Each row is a point. The points of each table are mixes of a few directions, plus a little noise. How many directions does each table use, and how many do they share? Where both have some left over, give the other angles between the two spaces (their principal angles), to ten degrees, smallest first.
In the rows, 128 means zero.

First (5 x 2)
[[107  94]
 [ 95  73]
 [137 145]
 [176 207]
 [125 123]]
Second (5 x 2)
[[128 121]
 [130 176]
 [128 112]
 [126  40]
 [129 192]]
Directions: first 1, second 1, shared 0; angles 30

First (6 x 3)
[[135  99 149]
 [141  73 167]
 [127 133 125]
 [130 119 134]
 [133 105 144]
 [102 239  49]]
Second (4 x 3)
[[131 115 137]
 [142  67 172]
 [108 212  67]
 [130 119 135]]
Directions: first 1, second 1, shared 1

First (8 x 6)
[[133 146 111 126 108 123]
 [130 115 120 128 126 134]
 [137 129  95 127 100 132]
 [102 175 224 130 192  95]
 [133 173 109 125  98 112]
 [106 130 213 132 197 115]
 [147  72  58 128  89 161]
 [137  84  95 129 116 150]]
Second (6 x 6)
[[ 99  94 162 249 166 120]
 [137 139 118  89 115 131]
 [120 119 137 161 138 126]
 [120 119 137 162 139 125]
 [148 151 105  45 102 134]
 [144 147 109  63 107 133]]
Directions: first 2, second 1, shared 0; angles 60

First (8 x 9)
[[156 183 124  67  73 127 128  99 118]
 [126  66 101 123  72  97 149 124 112]
 [117  85  95 146 115 136  83 130 122]
 [ 92  43 110 142 128  88  93 166 110]
 [135 216 182  67 151 107 136 141 127]
 [ 98 170 168 122 213 125  63 177 133]
 [142  98 118 228 168 188 200 101 164]
 [159 162 125 129 105 158 171  90 139]]
Second (8 x 9)
[[ 85  67 169 131 109 124 172 140 109]
 [ 95  51 152 148  88 141 191 120 112]
 [141 152  95  58  33 144  67  92 100]
 [180 185 113 149 169 113 171 120 163]
 [157 207 140 149 190 163 135 116 161]
 [178 157  73 161 187  88 112 140 162]
 [ 75  83 172 113 143  94 121 173 106]
 [112 122 110 112 103 157  57 122 113]]
Directions: first 4, second 5, shared 4

First (11 x 12)
[[155  86 136 178 165  77 118  71  72 114 156  97]
 [155  82 135 185 143  83 187  93 148 138 111  37]
 [139 111 137 154 135 114 160 113 140 135 115  88]
 [128  81  54 120  93  54 126 147 156 123 152  72]
 [150 109 158 170 170 110 119  75  71 118 145 123]
 [120 121  93 108 110 109 107 145 130 122 146 134]
 [ 98 196 153  76 105 218 133 180 169 143  91 193]
 [110 173 148  95 122 185 114 154 133 132 115 186]
 [152  96 149 179 153 101 168  88 125 134 117  69]
 [ 92 193 127  56 105 199  76 181 127 124 130 232]
 [107 160 118  85 108 160 100 162 134 127 130 179]]
Second (8 x 12)
[[ 71 100 102 144  37   7 176 120 142  86 118 129]
 [161 130 128 131 152 119 125 108 109 155 164 123]
 [124 143 139  97 165 245  97 183 145 116  83 140]
 [203 144 139 120 209 182  99 111  95 186 181 122]
 [158 113 105 115 132  86 144 127 104 145 176 130]
 [113 158 176 174 142 161 100  78 144 138  93 111]
 [128 114 111 128 105  72 149 121 120 126 150 128]
 [ 64 122 123 115  83 151 135 176 165  73  59 140]]
Directions: first 3, second 3, shared 0; angles 40, 40, 70

First (10 x 18)
[[130 129 132 127 131 126 133 128 122 130 129 132 131 126 127 126 127 126]
 [114 117  89 146  98 152  76 125 181 119 115  82 101 147 135 151 129 144]
 [126 126 121 131 123 133 119 128 137 127 126 120 124 132 129 132 128 131]
 [131 129 134 125 133 124 136 128 119 129 130 135 132 125 127 124 127 125]
 [126 127 123 131 124 131 120 127 136 127 126 121 125 131 129 131 127 130]
 [134 133 144 121 140 118 150 129 107 132 134 146 139 120 126 119 128 121]
 [162 154 218  85 198  72 248 133   7 149 158 233 190  85 112  76 125  89]
 [128 128 128 128 128 128 128 128 127 128 128 129 128 127 128 128 128 128]
 [128 128 129 127 128 127 130 128 126 128 128 129 129 128 128 127 128 127]
 [104 109  62 159  77 169  40 124 217 112 106  51  83 159 140 166 129 156]]
Second (11 x 18)
[[144 111 119 146 124 162  91 105 136  92 118 175 101  96 152  97 173 136]
 [121 145  71 148 104 170 110  91 107  72 116  65 155 133 147 139 119 103]
 [124  90 200 117 154 118 139 172 154 176 136 160 141 130  95 115 142 134]
 [104 111 167 114 156 114 130 135 133 164 153 136 133 148 110 113  91 143]
 [150 173  74 138  98 135 129  71 111 115 128 154  81 114 133 106 140 146]
 [136 145  73 167 126 118  87 116 111  69 112 107 124 144 159 137 119 109]
 [125 125 185 116 139  93 177 182 143 201 135 112 165 159  61 141 118 120]
 [110 121 115 125 138 129 110 126 119 101 130 102 137 134 159 143 100 122]
 [147 157 111 142 111 116 145 122 123 142 123 128 123 138  99 124 138 125]
 [145 144  95 109 112 111 133 129 122 100 113 143  91  94 182 160 143 134]
 [103  87 198  86 145 142 156 160 148 175 144 126 157 119 110 132 123 136]]
Directions: first 1, second 6, shared 0; angles 60

First (8 x 20)
[[ 67 105 158 138 118 139 118  95 135  34 192 134 110 151 156  91 205 167
  128  72]
 [123 117 141  93 123 116 142 125 119 110 122 178 147 105 119 112 112  89
  119 166]
 [188 121  97 163 141 149 116 155 124 213 138  63  60 184 118 181 133 162
  137 116]
 [124 101 146  97 121  85 128 136 127 101  86 154 164 139 123 120 129  91
  117 151]
 [163  94 124 107 132 172 153 133  97 164 199 166  45 140 113 134 134 124
  127 167]
 [ 65 177 139 151 122  76 100 112 171  59  49  91 243  97 153 105 123 134
  130  76]
 [218 118  89 141 143 141 128 171 111 249 112  84  66 169 100 192  97 128
  133 158]
 [ 76 191 128 134 124 144 136  97 144  90 130 151 189  39 142  90  92 128
  132 122]]
Second (8 x 20)
[[ 91  64 159 155 140 121  73 116  75  87 101 116 160 162 110 140 160 116
   97 103]
 [ 97  88 127 125 147 101 152 109 155  53  85 131 139 135 170  99 182 170
  135 132]
 [237  61 112 112 102  62  99 151 178 178  54  92  39 196  62 175 131 124
  155 127]
 [116 155 119 112 139 170 162 116 103 143 160 180 138  60 131 109  85 110
  123 179]
 [159 246 113 111  91 130 161 168 184 193 200 103 114 135 156 129  97 126
  156  99]
 [162 202  89 153 127 176 138 130 144 206 162 103  94  77 117 145  72 149
  149 125]
 [ 76 129 156 109 127 108 145 130 128  62 141 146 177 151 175  97 172 124
  117 117]
 [ 87  79 149 146 149 155  95 104  55 101 120 153 162 109 103 130 126 106
   94 142]]
Directions: first 4, second 5, shared 2; angles 30, 90

First (10 x 32)
[[108 114 167 151 107 124 137 155 146 141 132 131 110 148 129 114 147 104
  129 133 149 126 142 162 105 111 125 154 113 108 105 142]
 [ 97 147 109 113 161 144  99  75  83  71 104  88  97  95  37  98 106 227
  190 154 122 115 133  69 245 146 114 110 133  95 145 132]
 [157 165 112 106 107 109 126 116 141 141 138 100 153 121 166 150 114 140
   99 110  90 119  90 111 131 145 156  93 179 130 162 127]
 [154  97 152 141 102 118 142 166 166 183 145  70 157 174 194 143 122  83
   88  89  95 113 103 163  81 124 178 109 185 103 147 132]
 [121 139 167 146  87 106 145 164 164 150 142 168 118 144 162 130 158  78
  103 135 155 136 138 176  65 108 121 163 105 133  96 145]
 [106 165 105 110 145 132 108  86  96  81 111 128 105  88  64 111 119 198
  169 157 132 125 131  83 205 141 104 121 116 122 134 132]
 [ 89  70 126 148 188 169 115 115  80  89 104 130  97 127  41  91 124 155
  192 153 163 132 176 114 181 120  95 153  75 117 105 121]
 [162 167 139 118  76  94 141 149 174 168 151 128 157 136 210 161 133  90
   69 104 101 126  89 150  70 131 158 112 173 136 144 136]
 [163 182 130 112  74  89 146 149 176 164 154 167 159 127 218 169 140  77
   61 111 113 138  95 153  49 128 144 123 148 162 132 131]
 [121  33  73 136 233 195 121 106  53  90 100 171 130 121  59 114 110 130
  181 139 161 149 186 101 151 123  83 143  49 174 111  84]]
Second (8 x 32)
[[212 213   7  47 146 116 121  61 108 116 141 179 203  62 197 203  90 152
   74 104  67 148  68  52 120 176 134  53 164 229 192  83]
 [115 171 177 131  70  93 123 137 165 143 135  43 110 144 135 112 128 164
  123 123  98  97  93 134 166 135 170 111 201  53 148 166]
 [ 83 150 240 171  39  85 139 184 195 161 140  83  80 170 137  94 169 107
  120 139 147 105 126 196 107 101 149 169 152  41  96 187]
 [104  83 149 152 147 147 127 141 117 124 118 120 109 146  94 105 134 123
  154 136 149 126 156 142 136 115 117 150 103 108 108 131]
 [124  53  86 135 212 182 119 108  68 101 107 134 131 125  72 116 107 140
  173 131 142 137 166 100 161 128 105 128  86 149 125  96]
 [139 113  93 115 163 146 121 106 102 115 120 125 140 118 115 132 111 145
  139 124 118 130 129 102 150 138 126 111 128 145 143 110]
 [109 103 157 153 125 133 138 154 135 133 128 162 111 142 122 117 150  91
  133 139 164 137 156 161  93 106 108 167  86 132  94 133]
 [140 142 114 121 124 123 136 131 133 131 135 178 139 118 153 145 136 101
  108 129 139 143 130 135  89 126 114 138 104 167 119 119]]
Directions: first 4, second 3, shared 3

First (8 x 32)
[[145 153 112 147 101 114 144  78 131 124 127 115 134 164 115 125 111  87
  151 142 139 101 122 113 113 149 173 126 144 134 177  90]
 [118 110 153 134  80  71  98 118 117 136 114 146 146 141 122 123 164 127
  133 129 127 107  76 107  94 151 130 121 112 124 152 112]
 [ 93 131 118 114 133 113  93 141 138 138 145 108 117 162 161 120 138 120
  144 112 134 120 105  60 105 144 143 103 132 151 154 118]
 [124 133 121 158 125 133 129 144 162 126 114 111  99 168 125 128 129 124
  138 106 145 129 118 115 106 153 171 116 151 155 127 123]
 [153 138  63 114 213 249 167 144 118 114  80 127 118  67 132 178  67 140
  132 171 106 180 210 200 164  63  96 129 123  66 105 176]
 [118 142 151  90 130  99 129 111 114 132 211 114 142 120 145  90 124 119
  113 113 131 108 143  97 172 123 104 146 129 160 121 113]
 [145 132 179 141  81  69 147 101 131 127 176 133 139 138 102  90 147 120
  106 105 143  97 113 137 149 154 135 157 139 167 113 100]
 [126  85 126 128 161 177 115 188 116 127  57 167 130  63 123 172 144 186
  110 144 100 179 137 195 123  87  75 125  94  68  75 192]]
Second (8 x 32)
[[100 150 167 126  90  49 110 108 151 126 212  89 118 198 138  68 158 102
  134  77 161  89  92  44 132 178 170 125 159 212 149  75]
 [162  92 110 136  98 120 112 130 132 161  21 199 126 110  97 171 110 152
  100 174  96 104 130 173  41 162  97 142  95  60 123 162]
 [124 134 109 128 153 165 136 132 119 117 122 114 131 116 138 141 122 123
  145 136 127 152 136 136 147  99 133 117 129 116 137 133]
 [130 124  79 142 130 159 113 124 127 134  51 136 125 140 131 171 113 116
  158 163 117 135 116 124  73 131 150 101 117  82 174 134]
 [108 154 120 115 130 109 115  99 135 101 156  88 126 171 135 110 139 107
  158 121 141 126 126  78 139 138 157 111 151 150 169  93]
 [147 119 146 110 139 132 142 130 119 122 131 151 135  86 108 127 124 155
   96 136 112 136 164 178 157 112  80 157 118 108  83 150]
 [141 133 134  96 146 128 134 109 120 101 132 134 136 101 106 124 126 149
  112 145 112 139 177 163 164 112  85 151 127 104 105 136]
 [114 118 160 171 137 163 161 191 121 163 198 114 127 101 171 111 132 118
  120  71 158 146  82 128 173  93 154 122 127 192  86 141]]
Directions: first 5, second 4, shared 2; angles 40, 60
